Each row is a point. The last column is the point's height on a tilted bowl or saddle (a function of degree 2), plus a little noise. Along how many of its main directions does it bend up, bend down or stay straight?

Points:
[[-26  55  31]
 [ 10 -36  20]
 [  3 -24  13]
 [-33  17  19]
 [-39  -8  24]
 [-53  32  40]
 [ 18  24  11]
 [-54 -50  60]
 [-51 -20  38]
 [ 18  -5   9]
 [-16  54  26]]
Directions: 2 up, 0 down, 0 straight

Points:
[[ 60 -52  32]
 [  9 -32  14]
 [ 28  14  22]
 [-24  -5  32]
 [-44  30  26]
 [-34  12  30]
 [ 28  30  35]
 [  5  43   5]
 [ 12  15   4]
 [-14 -40  60]
 [ -9  35  -6]
 [ -6 -47  54]]
Directions: 1 up, 0 down, 1 straight

Points (17 x 4):
[[-21  -5  34 -25]
 [ 12 -60 -27 -42]
 [ -9 -18   4 -20]
 [ -3  19 -17 -26]
 [  2 -24  30 -27]
 [-39 -21 -39 -33]
 [-43 -24  14 -23]
 [ 49 -15  27 -29]
 [ -7 -43 -11 -30]
 [ 16   2  12 -23]
 [ 44  11  36 -40]
 [ 15  33 -20 -36]
 [-25  26  34 -31]
 [ 27  53  13 -58]
 [ 31  51 -14 -55]
 [-39 -18  31 -24]
 [ 31   0 -19 -23]]
Directions: 0 up, 2 down, 1 straight

Points (24 x 5):
[[  6 -19 -19  14 -16]
 [ 12 -14 -16 -37 -53]
 [-18  -6   6 -13 -26]
 [-36  -7 -27   8 -16]
 [ 10  -1  23  16 -18]
 [-36  45  19  -8 -53]
 [ -3   8  -9  -5 -17]
 [  5   1  31  11 -20]
 [ -6  -3  32 -28 -48]
 [-20  -5  -3 -40 -48]
 [-27  54   4  11 -55]
 [-26 -39  -5  21 -12]
 [ 11 -15 -51  18 -31]
 [ -2  -5  10  18 -16]
 [ -1   9 -20 -21 -21]
 [ 14   9   0 -17 -27]
 [-15 -15 -10   1 -14]
 [-21 -10  -8 -17 -24]
 [-17   6   7  25 -27]
 [-30  14  12 -12 -35]
 [ 10   8 -14  12 -22]
 [ 22  38   5  15 -37]
 [-18  34 -31  16 -37]
 [ 60  10  33 -10 -59]]
Directions: 0 up, 2 down, 2 straight

Points (49 x 7):
[[ 10 -14  18  -6  -7 -19 -13]
 [ 14  -2   8  -9  34  -3 -17]
 [ -4 -33   9  28  -1 -26 -30]
 [-20   4  -5  12  16   9 -12]
 [ 34  -7  28  48   2  30 -60]
 [ 33 -18  37 -25   9  -7 -48]
 [-11  13 -18   5  11  -4  -9]
 [  0   1 -12 -26  -8   6 -12]
 [-24 -14 -20  11 -32   7 -36]
 [-34  26  23 -15   7  -4 -34]
 [ -3  22  -1  10 -28  -2 -18]
 [  4  28  -3  16   1  -8 -12]
 [ 25   5  -6  -5 -26   9 -19]
 [ 17   0  27  15  10  -8 -15]
 [ 15  -7  -7  -6 -20   4 -12]
 [  9  21  34   8  21  -8 -20]
 [-20 -18  25   0  17 -15 -20]
 [  9 -26   7  -2   8   4 -13]
 [  9 -41  31   9  13  -2 -34]
 [-13 -11 -30   5  22 -22 -26]
 [ -9 -17 -14 -12   0   9 -12]
 [ 38 -21  35   4 -12  -1 -44]
 [ 16  12 -19 -19  17  12 -17]
 [ -5  -7 -40 -25   6 -26 -32]
 [ 29  -5   5  25  14  12 -25]
 [  9 -15   2  -5   0  -6  -7]
 [-12  58  -9  -9 -30  -8 -57]
 [-28   3  10   2  -4 -20 -20]
 [-14  -6   8  18   0  60 -50]
 [ 15 -10  -1 -19  10 -25 -19]
 [-12  19 -27  -3 -25  -1 -25]
 [ 37  15   0   0  -1  -9 -25]
 [-11  11   0  -7  45  -2 -20]
 [ -1  28  -5  10   4  -8 -11]
 [ 17  13  19  21  28  18 -23]
 [  6  -6  10 -40 -14  24 -32]
 [ -9   0 -35 -33  16 -29 -38]
 [  0  -4 -14 -10  16 -15  -9]
 [ -6  -5 -34 -15   3   5 -17]
 [ 30   9  -4  -8  29 -31 -36]
 [-16   1  21 -13  -4  10 -13]
 [  2  47   2  36   0   5 -38]
 [  1 -40 -33 -28   7   4 -44]
 [  1   4   5  16   7   7  -4]
 [ 23 -14 -10  -1 -26 -10 -21]
 [  1  10 -25   0 -38  51 -59]
 [-34 -30  26 -19  23 -30 -53]
 [-18  36  -9  35  26  18 -40]
 [  3  -7  -3  22   6  -7  -8]]
Directions: 0 up, 6 down, 0 straight

Points:
[[  4  12  24  -7   6  -6  18  16 -16]
 [ 15  -1 -15  -2 -14  29 -18  -7  -9]
 [-31  16   4 -28  14 -24  16  14 -20]
 [-30  15 -22   5  23   5 -17  14 -14]
 [ 11  11   8   8  21 -59 -25   3 -32]
 [-11  39 -13  12  12  16  29  -4 -18]
 [-19 -17 -22   6 -10   5 -21  -4 -18]
 [ 46 -17  -5  17 -32  23 -13 -15  -9]
 [  0 -30 -24   1 -29   2 -46  -6 -51]
 [-24  -4   3 -26  -1  24 -16   4 -27]
 [-40  21  -5 -28  21  11   0  42 -21]
 [  1  -1 -23 -10 -13  -9   9 -38 -28]
 [ 21  47  36 -17 -13 -23  10   9 -13]
 [  0  16  25 -26  19  14 -20  20 -33]
 [-30   0  -2 -29  -2  18   0  43 -11]
 [ 20   1  -1  -2  -2 -31  -9 -27  -5]
 [ 25  25  -6  -8  19   5 -10  -1  -6]
 [  5  34  17 -15   6  -5   0 -15 -16]
 [  1  -4  -4  33  -4  22   6  10  -9]
 [ -2 -22   3 -40 -40 -16 -41 -23 -60]
 [ 10 -26  -5   6   9  -3  30  11 -12]
 [ -5  29  24 -16  26  33  -1  14 -32]
 [  3   7  22  14   6 -33  13  55 -34]
 [  3   6  10  23  10   6 -28 -24 -13]
 [  4  20  39  -7 -33 -10   1  -1 -25]
 [-15   4  -2 -14 -20  21  27  29 -10]
 [-19 -10 -21 -17  10  -9  -6 -21 -23]
 [-21   0   4 -12  20  13   1  -5 -12]
 [ -3  14  -1   8  -3   7   3  34  -6]
 [  2  18 -20  20   5 -34  -1  13 -20]
 [ -9 -30 -22  -2 -19 -36   9 -22 -22]
 [  6   0 -18  24  -1 -26  32 -12 -30]
 [ 23   2 -22 -11  20  49   9 -14 -21]
 [ -8 -20  -7 -29   9  -9 -11   3 -19]
 [ 17   5   1   7 -35   9  23  14 -22]
 [ -6 -46   5   4  13  11  -2   6   1]
 [-24 -15  10   2  -7 -20   1 -11  -6]
 [  2 -27  -9 -15 -10 -13 -13  43 -10]
 [ 10  20   1  17 -11   9 -12  -2  -6]
 [-11   6  46   1  -7   4   7  30 -31]
 [ 12   6 -13 -23 -10  20 -17  34  -9]
 [  6  -9 -20  -3  11  -1  12   0 -11]
 [  0  14  16 -28 -19  20  -8   4 -26]
 [ 17  43  -9   0  -5   7 -25  13  -1]
 [ 13   4   2   0  10   5  -2  14  -5]
 [-18   8   5  22   9  19   0  12  -3]
 [ 30   4  12  10  -3  10  21   4 -12]
 [ 21  -8 -14   2 -17  -6  28  -7 -21]
 [  2  12   1  -3  -2  35 -10  35  -7]
 [  2 -37 -20  23 -41  13  -4 -30 -43]
 [  1  13  26  28 -23   8  -2  23 -28]
 [ 15  20  -7 -11  28 -19  19 -14 -28]
 [  4   2   1 -21 -25 -26 -35   3 -25]
 [ -4 -41  24  33  11  16  19   2  -9]
 [ 18  13   8  16  -8  -2   6 -23  -6]
 [ 14 -18  14   3   4  16  30 -10 -13]
 [ 27  38   6   5  19   5 -15   6  -1]
 [ -3   9  -8 -20  22   8 -23  -2 -26]
 [ 16  -6  30   5 -12  23 -19  31 -19]
 [-27  21   7   0   2   8  60  18 -23]]
Directions: 1 up, 4 down, 3 straight

Points (78 x 9):
[[ 20  -6   1 -19  21  -6   5 -21 -37]
 [-14   1  -4  -6  12 -16   1   0 -16]
 [  4  14 -16   0 -45  -8  20  -3 -15]
 [ -4  43   1  17   2  17  -6  21 -20]
 [  2 -55  23  16   1  12  23  19  53]
 [-18  23   1  30 -18  22 -25 -23 -11]
 [  7  -7  30  29  -8   1  -1 -35 -37]
 [ 22  -6 -15  -1 -12   6 -10 -45 -53]
 [-34   0   2 -23  -9  26 -19 -39 -15]
 [ 12   9 -11  -8 -11 -34   4  23 -34]
 [ 22 -28  -3  -3  19  36 -31   0 -48]
 [  5  13  -4  24 -11   8 -17 -18 -21]
 [-37  11   3  -6   4  16  -8  -9  -6]
 [ -5 -26 -15  30  -5  23  27  23 -25]
 [  4   6  36  -4 -10   8  20  10   9]
 [-12  11 -16 -22 -19  36 -23  19  -1]
 [ 14  -5 -14   4  -9 -10  19  11 -29]
 [-23  -1   0  20 -11   0 -31 -20 -36]
 [-18   3 -16  -4  -4  12 -24 -16 -14]
 [ -9 -23  11 -25   5 -19 -10  26   7]
 [ 11 -26  23 -33  15 -54 -14  22   1]
 [-17   5   1  22 -24 -15   0   3 -17]
 [-36   6  -4  -7   5  16 -16  22 -19]
 [-31  -4 -17   2  19 -20  17   3 -13]
 [ -5   1 -32  24  -3   1 -21 -14   1]
 [ -6  16  13 -30  14  -8  44 -22  -8]
 [ 24 -10   6   2  19  15  15   0 -40]
 [ -4  -3 -59  15   4  13  -9  -5  50]
 [ 11  21  -4  -9 -22 -14   0  47 -58]
 [ -5 -17  35 -13  17  -2 -43  -2 -38]
 [ 10   4  19 -15  23 -14 -10 -10 -20]
 [-14  -6 -20  13  -3  -6 -26  -8 -13]
 [  5 -11   8 -21   9  15  -2  21 -17]
 [  6 -13 -34  30   1   9  45  -5 -48]
 [  3   7   3  19  -4 -36 -14  -6 -28]
 [ -4 -12  26  16  35   6  -5 -33 -50]
 [-32  39  -5  -3 -13  22 -13 -11  36]
 [ 12  10 -11 -31  -2 -11  -6 -21 -19]
 [ -2   5  -8  37  25 -14  -1 -17 -12]
 [-15 -50 -36   9  10 -10  17   5  33]
 [ -9  18   8  10 -18 -24  16  30 -36]
 [ 17  19  -6  33   9  -3  -6  31 -37]
 [ 30  -5  16 -23  -2   6  -8   5 -24]
 [-25  17  -4   9  -2 -28   4 -24  -6]
 [ 17   5  43 -29 -25  -2  12  -5  32]
 [-13  -8 -34 -10  -2  22  20  -3 -23]
 [  4  39 -32  13  12  42 -31 -14   6]
 [-20 -16  24 -15  32  26  -3  13  -6]
 [ 17  28 -16 -19   2  16  -8 -40   5]
 [ -9  16  25  -6  12  -4   6   9   2]
 [-12 -12   4  12 -18  12 -17   8 -12]
 [ 21 -19  -5 -23   3 -13  12  17 -18]
 [ 14   6 -24  16 -10 -28  20  16 -23]
 [ 27 -32  29   1   9  19 -14   7 -15]
 [  7  11 -31  22   3 -31 -11  -6  11]
 [-11   3 -41 -22   4  38 -11  12   7]
 [ 11  11   7 -31  14  -4  16 -34 -23]
 [ 21  13 -14  26   8  17 -20   0 -33]
 [ -1  15  36  10  -3 -15 -12  -3  -3]
 [ -3 -11  12  -3  -5   6  16   4 -15]
 [ 13  25  -7  22   5  30 -10   1 -33]
 [  7  35  56  16 -22 -11   7  10  54]
 [ 34   0  -4  15 -10 -34  24  32 -42]
 [-44 -12 -14 -16  -4   5 -18   5   4]
 [ 32  34  -9  12  18  -4  10   8   3]
 [-33  -4   7   2  12 -14  17   3  -8]
 [-10   0   5  14 -10 -11 -10   9 -21]
 [-15 -13  -5   2   6 -15  -7  -1 -16]
 [-45 -45  -7  13  35  14   0 -35 -44]
 [-11   4  26   2 -19 -21  44   1  -7]
 [-12  25  -8  28 -20 -27 -18 -60 -15]
 [ -3 -23   3   8  28  -7 -15   4 -12]
 [  2  -5  -2   9  -1  12   4  21 -27]
 [ 11 -22 -16  -2  17  20   0  -7 -29]
 [-30 -19 -17  13 -50  -3  26  -9 -23]
 [ -5  -5   3   5   5 -13   3  21 -18]
 [ 21 -15  27  23  -3 -11  -3  10 -16]
 [ 13  -2  33  33   6  29 -10 -21 -60]]
Directions: 3 up, 3 down, 2 straight

Points, 66 rows:
[[ 16 -22  11 -15 -14  -6  19 -18  -9]
 [ -5 -21  -4  -4 -20   8  14  13 -23]
 [-14 -29   1   2 -17  35  60  20 -60]
 [-33   9  -4 -40  -9   0 -16  10 -34]
 [  0  -8 -22  33 -22   0  11 -30 -29]
 [ -8 -20  11 -12 -10  22  24 -12 -12]
 [ 17  -5  17 -14  -2  31 -27   5   9]
 [ -4  31 -35  24   5  19   3  -9   0]
 [  1  25   8  17  22   9   4   0   7]
 [-20  20  25  17  13   1  -1   7  14]
 [-11 -16   2   6  18 -28  28 -28 -17]
 [ -4 -20  -2  -6  -4 -30   7   2  -8]
 [-24 -20  36  -8   2 -23  -4 -16 -11]
 [ 15 -26  -1  14 -31   8  19   4 -25]
 [  3   9  14  -3   1  -3   8  -5  -2]
 [ 26  -1   8  34  14 -24   9 -11 -13]
 [-12   4   4 -28   7  -1   4   3 -19]
 [ -6 -12  47  11  -2   0  -3  -3   5]
 [ 27 -30  -7 -17  -5  10  -9  14  -5]
 [ -5  -9   7  33 -13   7  -7  15 -13]
 [  2 -12  21 -11  -2  -1 -10  12  -4]
 [  5   9  12 -13  13   9  -2  27 -13]
 [  5   7  -9 -12  -8   2 -31  18  -2]
 [ 23  -7   4  17  48   2  25   7  20]
 [ 35   7  -1 -33 -12  23   4   0  -1]
 [  6  23  15   3  15  -4 -15 -25 -24]
 [  1 -23   9 -19  -1  18  -4 -16  -6]
 [-17  16   2   4 -24  -7  13  -5  -2]
 [  6  34 -15  -7  -9   1  33  -8  -9]
 [ 39   6  -9  -6 -43   8  -9   9   9]
 [  3 -19  19   7   3  -1  11  -6  -2]
 [  1  10 -17 -37  -3  -8 -13 -43 -41]
 [  9  15  11 -22  25  -9   9 -33 -28]
 [ -2  11 -22 -20   4   4  15  -6 -17]
 [ -5   8  -2  13 -26  -2  18  31 -18]
 [  3   0  -4  -4  11 -20 -40  25  -2]
 [  2  27 -20  19   6  17  13   6   3]
 [ 13  16  26   5  13  14   5   6   2]
 [ 38  -3 -16  23   8  10  18 -16  -6]
 [-24   2  31 -13  -6 -28  10 -18 -10]
 [-13  -5 -19 -17 -14  21  14 -18 -19]
 [-14  -1  -6   0  21  16  -3  -1   1]
 [ 11   3   5 -17  12  -7  20  -1  -9]
 [-10 -47  24   7 -33 -26  29 -11 -35]
 [-22 -24   3   5   4 -20   4  29  -7]
 [ -4  12  36   0   0   0 -22 -22 -18]
 [-20 -12 -44 -20  -1 -36  14 -10 -40]
 [-10  27  15   5 -39   9  20  14  -9]
 [-16  -8   2  -6  49  10  24   9  18]
 [-18 -19  -8   7  -5  19  45   4 -29]
 [ -6  12 -19  -3  14  27  19 -20   4]
 [-25   9  12   1 -12 -13  -1  11   2]
 [  6  27  13   8   7 -20  11 -16 -10]
 [-17 -15  17   5   7  16 -28  26   1]
 [-18 -27  35 -12 -23   2  15  12 -16]
 [ 12 -37 -31 -24 -10  -3   4 -18 -27]
 [ -2 -16 -31  -3 -25 -27  -8  30   0]
 [-26   3  12   5  -8  20   9  13   3]
 [  2  28 -48 -11   3  -9  34 -28 -23]
 [  2   3 -34 -20 -27  10 -13   3   4]
 [ 19   3 -12  12  -8  -4   2 -20  -6]
 [  7 -11 -22  12  33  12  13 -38 -16]
 [ 10 -31  33 -20   2  33   7 -13  11]
 [ 31  11 -28  -1  24  -8  -3 -12  -9]
 [ -6 -35   8  -4  16 -32  38  -9 -20]
 [ -2  14  17   3 -29   8  12  12  -6]]
Directions: 2 up, 3 down, 3 straight

Points:
[[-42   1 -12  21 -10 -16 -15  35 -12]
 [  3  -5   9 -16 -11  21   0  -9   0]
 [  0  24   4  45 -11  19   3 -36 -37]
 [-19   2 -13  18 -12  -5  10  -8  19]
 [ 19 -23 -19   8  34 -24   0  10  -9]
 [  8   1  21  10   2  18 -39 -31 -38]
 [-16 -23  -7 -32 -30   3  21   4 -10]
 [ 46  14 -12   7  25 -17  19   3 -18]
 [-11 -14 -27 -34 -20  -3  40   4  -9]
 [-32  13  25  12  -2   0  13  41 -11]
 [ 25  10  15  20  26 -10   0  27 -23]
 [-14 -16  18  25 -14  11  11 -17  11]
 [-14 -23  -6  13  15  18 -13  -1  12]
 [-27 -38 -25 -18   4  29 -18   3  -2]
 [ -4  24 -16 -16  26   2  14  13  33]
 [ 29  22  -6 -42 -13  24 -17 -25 -44]
 [-28  18 -15  22  17  -5  10  -9  12]
 [ 32 -22  11  32  -5 -18   1  -5  10]
 [ 12  39  27  14  12  -6   3   5 -20]
 [-40  -3  13  17 -19  18  -9 -14 -16]
 [-34 -11  53 -20  24   9   6 -33 -60]
 [  0 -22  -9 -12   7   3  -4  11  14]
 [-22   4  22  -5   1  18  19  -9 -11]
 [  9 -37   5 -24  17 -14  -3  29 -14]
 [ -6   3 -16 -41 -10  -7   4  12  -2]
 [ 28 -37 -34  40 -20 -31  29  -3   9]
 [ -7  -9   6  -4  10 -17  -1  20  -2]
 [ 19 -20   8  21  32  10 -11  18   1]
 [-17 -25 -20   4  30  12 -29   0   3]
 [  7 -32   5 -20 -15 -11  -5   3   7]
 [-30  18  25 -35 -36  -2  22  -8 -41]
 [-13 -12  -4  19  -5  12   1   7  21]
 [  5  11  26  -8  -3   2  12 -25 -20]
 [ 16 -17  30 -15  -4  46  13 -15 -19]
 [-11 -38  -6 -22  -5 -45  -7 -26 -52]
 [ 19  -3 -36   2  -3  26   7  -7  27]
 [ 45 -11  13  38   5 -26  19  43 -32]
 [  9   0  16   3  23   9 -17   2  -5]
 [ 23 -20 -12 -26 -25  18   1  25   2]
 [ -7 -34 -13  17   3 -29  21 -40 -26]
 [ -7 -13  55 -11 -29 -21  14 -25 -29]
 [ 21 -34   1 -10  28  -1  26  -9   2]
 [-13 -27  34   7  44   0   9   8 -15]
 [ 46   0  -3 -23  -3 -18   8  -1 -25]
 [  2  -1  -4  -9 -38 -18  17 -27 -18]
 [-10  19 -15  16  21  -5  -6  12  14]
 [  2   8  21 -30  41   8  14  34 -15]
 [ -6 -19  -7  60 -23  -4  -3 -38   0]
 [-20 -10 -20 -24  -8  -9  11   6   5]
 [-16  -3 -38  26  11 -24   8   1  14]
 [ -4 -28   9  39 -21  18  23  -3  35]
 [-20  -9  20  28   9 -11  -4 -47 -47]
 [-19   5   5   5  21  47 -21 -21 -32]
 [ -5  -2   2   9  -8   2  31   5  17]
 [-38  15  42  -9 -14 -17  13  15 -24]
 [  9  -3   7 -23   6  -1 -26  27 -18]
 [-42  14  19   4  13   7   3   8 -17]
 [ 12  10 -17 -22  14 -10  21 -52 -27]
 [-12  -7 -25  20   3   0 -30   4  14]
 [ 12  -4  16   2 -18 -20  12   3   3]
 [-31  19  -9  17  15  13 -15  -5   0]
 [-26 -20   8  -1  27  13 -21 -26 -23]
 [ 11  36  30 -29  20  13 -29  14 -44]
 [-35  -1 -24  40 -24 -14  17  -5  21]]
Directions: 1 up, 5 down, 2 straight

Points (65 x 9):
[[  6  18  16  -7 -20  60  -5 -34  29]
 [-29 -11  49 -21  -8  11  16  19  22]
 [  3 -44  -3 -27  -9  -7  -2  21  20]
 [ -8   5 -18  31  -1  13  -9  -4   9]
 [  8  -5   5   9 -18 -33 -18   0  15]
 [ 16  -1  12  17 -10 -20  -4  44  20]
 [ 19   8   9  15 -28 -13  -8  -7  10]
 [-18 -49  21 -28 -15  37  20  12  29]
 [-21   9  -3  25 -29   2  -6   2  14]
 [  6  22  27  23   9  11 -25  13   3]
 [-26   2  -6  21  15  21   7   3  11]
 [ 44 -30  -7 -12  -4  -7 -35 -10  20]
 [  6  15 -22  25 -33  -7 -19   5  22]
 [  7  13 -10  13  20  25 -25  23  -1]
 [  8  14  10  17  -2   4  -8 -12   3]
 [-47   3   3 -18  25   3  -1  59  33]
 [ 33 -33  -7  -9 -11  -6 -14 -49  13]
 [  3  29  19  15  15  -9  -3  -7   7]
 [-24  29  12 -52 -11  13  19  20  38]
 [-15  40  13  21 -17 -21   2   5  11]
 [-19 -48  -7 -51  11  -1   7   7  36]
 [-11  28   9   2  -2 -20   2   2   8]
 [ 11  -9  34 -17 -22  17 -14  35  12]
 [-22  -5 -21  -3 -10  19  -3   7  12]
 [  2   9  -8   4 -19 -18  18 -32  20]
 [ 19  26   8  -7  -1   7  32 -11  21]
 [-13  -9  -5 -10  10 -22 -33  -4  14]
 [ 21 -26 -20 -18 -11   1   2  10  17]
 [ 37 -13   2  -6  13   2  10   4  15]
 [-19   5  -6  -7  -1   8   0 -15   9]
 [ 11   1 -12 -14   2  16   6  47  18]
 [  9 -17  41 -43  11 -16   9  -1  27]
 [-12  24 -12   2 -38   3  24  11  26]
 [-16 -12 -16  11 -42 -11   0 -16  21]
 [  0  28  23 -12  15 -17 -14 -10  11]
 [-38  17  17  24 -14   5  25 -37  32]
 [ -7  14  22 -35 -29  -8  30 -10  21]
 [ -2  -6  -8  25 -26 -17 -12  19  16]
 [-12  26  -6 -15 -30  52   6  35  37]
 [ 31   2 -40 -32   8 -12  22  -7  49]
 [  0   7 -31 -14  -2  20  28 -10  31]
 [  5   8 -34  -4   1  31 -23  11  13]
 [ -2  -1   7  -5  15  17   2  10   2]
 [ 21 -15 -12   9 -13  -1  -2 -12   7]
 [  6 -45  34   5  14 -45 -25 -14  35]
 [ -3  12  13  29  12  19  27   5  17]
 [ 11  -9   6  -4  -7  18 -11  12   1]
 [ -2  -9 -15  43  -3 -49 -43 -48  60]
 [ 17   2  14  27  -3 -10 -34  19  12]
 [-10   8  -8   4 -16 -12 -41  21  15]
 [-18  -8 -18 -32  16  -7  16  -5  26]
 [ 17 -18  -7  13 -18  -5 -24   8   9]
 [  7 -18 -36   6   0   3  32  24  27]
 [-12  12  -4   5  13   5  22  19  11]
 [ -8   7   6 -19  21  26  -7 -21  13]
 [ 18 -12 -16  39  23  29  12  -4  15]
 [  5  37  14  -4  13  -4  14  -5  11]
 [ 31 -24  21  21 -16 -14  24   5  24]
 [ 18  15  24 -24   8  -3  -3   0   9]
 [ 40  25   2   5  -6  11 -27   3  15]
 [ 20  10  10   4  -6 -25 -15 -18  13]
 [-15  10   0  12  11   3  -2 -13   6]
 [ -5  15  -1  17 -30  24 -29 -26  21]
 [-30 -20   6   5   2  -2 -17  28  12]
 [-45  13   3 -10   7   4 -10  15  16]]
Directions: 6 up, 0 down, 2 straight
